Rows are points. Each copy is the shape, with its points in the same order, stretched, turned, moved and blurred by noise. Some copies are also mirrored. Which?
In the rows, 128 means zero.

Shape (9 x 3):
[[183 116  93]
 [146 104 192]
 [138 108 110]
 [125 123 123]
 [126  99 122]
 [109 161 107]
 [ 69 165 107]
 [143 137 130]
 [ 94 169 114]]
Copy 1 (9 x 3):
[[158 126 205]
 [194 101  94]
 [127 103 147]
 [112 117 125]
 [118  97 130]
 [ 75 152 128]
 [ 41 154 105]
 [128 128 143]
 [ 68 160 117]]
Copy 1 is: mirrored
Copy 2 (9 x 3):
[[ 84 113 198]
 [185  75 111]
 [ 94 107 140]
 [110 122 121]
 [105  95 118]
 [100 169 116]
 [ 95 180  72]
 [124 131 142]
 [107 178  98]]
Copy 2 is: mirrored
Copy 3 (9 x 3):
[[124  87 109]
 [185 168  91]
 [118 125 119]
 [124 131 130]
 [120 136 108]
 [120 125 167]
 [105 148 181]
 [146 115 130]
 [125 128 174]]
Copy 3 is: mirrored
Copy 4 (9 x 3):
[[194 145 136]
 [130  70  96]
 [151 148 110]
 [131 141 119]
 [139 145  94]
 [112 164 153]
 [ 77 183 144]
 [139 129 138]
 [ 95 165 156]]
Copy 4 is: only turned

Shape (10 x 4):
[[102 113 140 125]
 [133 156 135 162]
 [183 147 167 111]
 [146 137 117 151]
 [ 87 139 110 114]
 [ 94 112 138 153]
 [108 123 106 155]
 [209 124 157 137]
 [119 124 175 173]
 [128 160  62 105]]
Copy 1 (10 x 4):
[[108 108 114 147]
 [154 107 144 130]
 [138 178 122 100]
 [135 105 128 102]
 [ 85  92 152 151]
 [129  86 114 158]
 [126  72 129 130]
 [159 168  94  65]
 [172 117 109 156]
 [ 71  91 175  94]]
Copy 1 is: mirrored
Copy 2 (10 x 4):
[[126 109 177 136]
 [167 140 127 146]
 [173  86 119 135]
 [150 131 121 110]
 [ 97 116 146 144]
 [144 133 189 132]
 [128 151 158 128]
 [191  90 121 109]
 [183 149 186 139]
 [ 90 107  73 124]]
Copy 2 is: mirrored
Copy 3 (10 x 4):
[[135 167 115 112]
 [146 114 100 167]
 [201  86 160 112]
 [131 101 102 131]
 [ 99 156 117 132]
 [129 174  90 130]
 [102 139  82 131]
 [203  66 136  91]
 [177 161  94 153]
 [ 69  82 123 122]]
Copy 3 is: mirrored

Shape (10 x 6):
[[180 166 174 185  83  85]
 [115 111 137 104 177 108]
 [188 122 101 171 108  92]
 [ 98 107 141 160 109 138]
 [ 84 139 128 174 119 166]
 [110 123 101  70 148 133]
 [105 119  97 145 156 133]
 [112 107 123 151 104 128]
 [130 115 148 169 108 187]
 [111 112 122  89 159 112]]
Copy 1 (10 x 6):
[[129 147  42 174 134  91]
 [145 131 152 164 138 157]
 [113 160  89 187  74  95]
 [109 101 115 122 149 112]
 [121  81  94  81 150 123]
 [153 150 159 111 137 136]
 [119 116 127 120 115 142]
 [106 121 117 126 133 104]
 [151  66 109 134 137  96]
 [142 144 157 140 140 145]]
Copy 1 is: mirrored
Copy 2 (10 x 6):
[[ 68 149 123 185 144  85]
 [145 109 110  91 107 141]
 [158 123 124 192 129 115]
 [ 97 117 147 147 157 168]
 [ 87 161 137 143 181 185]
 [154 141 144  88  84 145]
 [149 134 117 132 142 177]
 [115 116 147 154 141 161]
 [110 140 164 147 188 145]
 [146 116 127  92  93 143]]
Copy 2 is: only turned
Copy 3 (10 x 6):
[[152 135 107  88  41 178]
 [158  84 162 142 192 139]
 [133 164 128 123  58 104]
 [111  86 101 165 101 156]
 [ 94 101  99 179 118 194]
 [124 118 135 122 215 106]
 [109 109 145 157 146 142]
 [107 103 105 149 102 136]
 [127 138  72 189  83 178]
 [141  95 153 130 195 112]]
Copy 3 is: only turned

Shape (10 x 6):
[[118  98 128 130  98 103]
 [148  80 132 114 166 108]
 [103  86 121 134 151 142]
 [116  88 143 157 128  97]
 [130  91 111 143 196 113]
 [121 144 168 175  99 112]
 [132  87 103 116 199  94]
 [150 156 170 161  78 162]
 [144 150 120 172  81 136]
 [113 160 146 133 109 127]]
Copy 1 (10 x 6):
[[132 125 164 144  81  94]
 [102 119 157 163 106 174]
 [149 132 187 142 128 154]
 [132 146 175 177  94 112]
 [111 152 163 166 122 199]
 [167 158 115 165 102  67]
 [ 75 145 166 158 121 203]
 [203 124  84 127 118  71]
 [170 146 115 108  83  81]
 [150 148 109 127 135  82]]
Copy 1 is: only turned
Copy 2 (10 x 6):
[[111 105 120 179  96 138]
 [125  60 157 135 115 158]
 [157  84 127 126  64 167]
 [148 100 152 178  93 170]
 [160  75 156 115 115 198]
 [164 155 147 173 123 114]
 [126  67 150 104 126 195]
 [174 145 121 161 134  64]
 [166 145  84 172 144 115]
 [133 151 130 139 121 106]]
Copy 2 is: only turned
Copy 3 (10 x 6):
[[135 128  74 118 146 133]
 [143  89 116 124 130 107]
 [117 100  91  98 116 117]
 [123 123  87 100 143  90]
 [108  98 137 136 135  92]
 [136 185 119 108 142 111]
 [108  73 137 142 146  93]
 [162 192 114 116 103 136]
 [134 174  95 143 117 132]
 [147 166 131 111 132 146]]
Copy 3 is: only turned
